Rows are points. Examples show where two turns around zero, p and q, send a point. Write where each new point lands after one turn and then the other. Backwards means that the second turn is done in reverse. Each puzzle has new turns, and all numbers are rounded.
In the rows, 128 means zero.

Turn p:
[189 116] => [180  94]
[93 80] => [78 97]
[111 124] => [111 131]
[111 171] => [128 174]
[136 148] => [143 144]
Turn q:
[162 144] => [163 142]
[ 74 146] => [ 75 149]
[148  94] => [146  93]
Where do these land?
p, then q: [149  97] => [134  91]
p, then q: [ 74 157] => [ 91 177]
p, then q: [161 129] => [158 115]

Turn p:
[ 79  90 131 131] => [ 80  90 115 132]
[158 151 130 150] => [154 155 135 149]
[178 162 103  69] => [186 154 130  67]
[ 76  84 160 148] => [ 73  81 137 155]
[ 97 143 133 129] => [ 96 140 134 123]
[153 120 159  94] => [154 106 163 108]
[154 146  80 175] => [152 169  82 162]
Turn q:
[177 130 120 134] => [173 114 143 135]
[ 92  92 106 153] => [ 89  93 102 146]
[ 97 143 108 125] => [114 142  93 128]
[140  79 139  59] => [122  96 151  52]
[107 121 123 156] => [107 121 117 154]
[155 202 171 141] => [163 201 161 153]
Where do these land?
p, then q backwards: [ 92 209 118 106] => [ 87 168 181  80]
p, then q: [115 114 122 187] => [115 118 103 183]
q, then p: [172  83 119  62] => [166  66 148  76]
q, then p backwards: [141 134 157 134] => [135 147 154 131]
p, then q: [153 101 115 135] => [149  96 128 137]
q, then p: [ 94 127 137 144] => [ 93 140 119 135]

Turn p:
[161  95 152 158 147 141] => [122  88 145 172 146 126]
[144 158 167  81 105 173] => [190 115 125 125  89 171]
[122 160  84 136 144  88] => [124 173 111 107 164  99]
[154 100  87 158 172 138] => [101 110  91 165 172 109]
[ 87  72 124  94  92 146] => [ 87  97 115 101  64 134]
[103 152  87 178  96 115] => [ 97 197 128 147 120 108]
[100 137 167 147 129 155] => [119 133 156 140 121 177]
[156 152 169  85 114 130] => [190 111 145 111 111 138]
[124 126 116 115 152  67] => [121 129 136  84 164  92]
Turn q:
[106 100 193 122 113 122] => [131 120 174 135  75 101]
[142  85 153  86 129 129] => [129  81 156 102 117 102]
[143 121 156 155 144 131] => [144 127 145 161 134 110]
[105  84  90 109 143 123] => [ 80  89 131 118 135 152]
[131 225  80 160 123 172] => [164 211  90 122 175 181]
[121 155 150 114 147 109] => [116 157 135 118 130  95]
[147 126  74 150  96 109] => [130 112  65 139 128 155]
Where do these land?
q, then p: [116 121  57 148 150 154] => [ 98 118  85 150 147 184]
q, then p backwards: [107 124 146 144 123 104] => [125 116 119 148  97 136]
q, then p: [187 132  66 141 165 125] => [ 91 108  77 133 195 124]
q, then p backwards: [ 98 102 172 147 111 149] => [130 125 174 144  82 139]
p, then q backwards: [115 150 144 103 104 130] => [117 140 141 115  95 149]
q, then p: [151 164 116 135 166 137] => [139 134 117 122 184 137]
p, then q: [148 142  78 165 117 130] => [110 166  86 158 140 131]
p, then q: [159 115 177  71 110 125] => [164  60 127 115 108 103]
p, then q backwards: [ 71 103 195  98 106  97] => [ 76  90 149  61 116 167]

Turn p:
[128 125 124 138  96 154 110 122 130] => [110 131 124 143  99 150 112 126 129]
[111 124 143 130 141 154  98 109 126] => [117 133 140 143 143 149 100 114 106]
[125 124 134 118 118 126  89 121 104] => [128 139 122 132 114 122  97 125  96]
[107 145  31 137 150 136 139 113 111] => [116 139  47 122 154 125 131  76 161]
[144  73 142 150 109  95 148 150 148] => [110  72 135 125 111 107 149 172 129]
[120 131 150 118 112 125 144 160 146] => [118 138 152 106 119 132 145 156 136]
[102 104 127 129 124  99 149 117 131] => [105 103 133 110 131 106 148 115 118]
[132 148 122 101 167 143 158 120  92] => [173 145 112 113 156 144 152 103 115]
[114 148 155 158 127 128 131 160 132] => [108 155 146 147 138 127 150 159 128]
[185 136 132  74 166 115 132 120 147] => [204 112 145 102 143 120 105 131 151]
[141 147 149 154  96 131 109 116 141] => [119 138 153 166  97 125 118 131 137]
Turn q:
[ 92 152 126 135 133 124 117 159 128] => [ 91 159 138 136 131 131 114 147 128]
[143 127 142 101 105 132 152  75  96] => [152 107 138  85 113 142 153  89 103]
[160 152 127  96 129 153 136  94 104] => [172 137 130  86 140 138 143 114 103]
[133 118 126 154 144 130  94 173 132] => [122 128 127 163 137 108 100 169 126]
[115 127 132 148 169 117 143 176 174] => [102 144 131 174 158 110 141 152 173]
[ 96 116 112 121 131 132  99 144 145] => [101 127 116 127 138 138  93 143 146]
[153 146 154 122 103 109 135  74  98] => [156 125 147  97  95 112 142  82 100]
[145 143 103 142  99 140 144  79 112] => [161 138 107 122 101 154 137  90 103]
[119 104 104 129 158  97 130 170 133] => [ 90 119  97 148 148 101 137 156 137]
[122 113 136 133 108 140 140 168 135] => [117 116 139 144 115 145 138 164 139]
[157 136 135 105 101 122 126  84 142] => [166 123 126  92 103 123 130 100 143]
[103 102 139 150 157 141 120 139 138] => [109 111 139 162 157 133 110 129 136]
Where do these land?
p, then q: [136  93  97 111 122 106 101 122  99] => [118 109  80 105 112 118 108 136 104]
p, then q backwards: [105  83 123 132 128 128 102 100 104] => [108  98 114 142 132 118 109 108  83]
p, then q: [141 153 120 162 127 161 164 151 142] => [141 152 131 166 138 161 152 135 161]
q, then p: [145 165 163 160 123 132 139 132 129] => [144 143 160 163 108 118 155 138 127]
p, then q backwards: [126 157 131 158 116 109 144 152 167] => [121 139 150 125 136 106 146 167 167]
p, then q backwards: [151 146 142 124  97 130 162 133 144] => [143 138 152 125  93 127 155 136 151]
q, then p: [ 80  85 119  90 133 120 114 110  97] => [105 112 112  85 151 145  99 101  83]
p, then q: [128 114 105 104 160 100 130  91 116] => [140 100  96 107 142  96 126  97 119]
q, then p backwards: [119  89 123 101 139 142  91 101 139] => [134  94  98 103 156 133 111 112 155]
p, then q: [133 186 130 132 120 147 124 148 136] => [148 182 147 136 120 131 129 132 148]
p, then q backwards: [144 138 154 134 144 133 137 168 136] => [144 141 136 118 134 155 137 168 134]
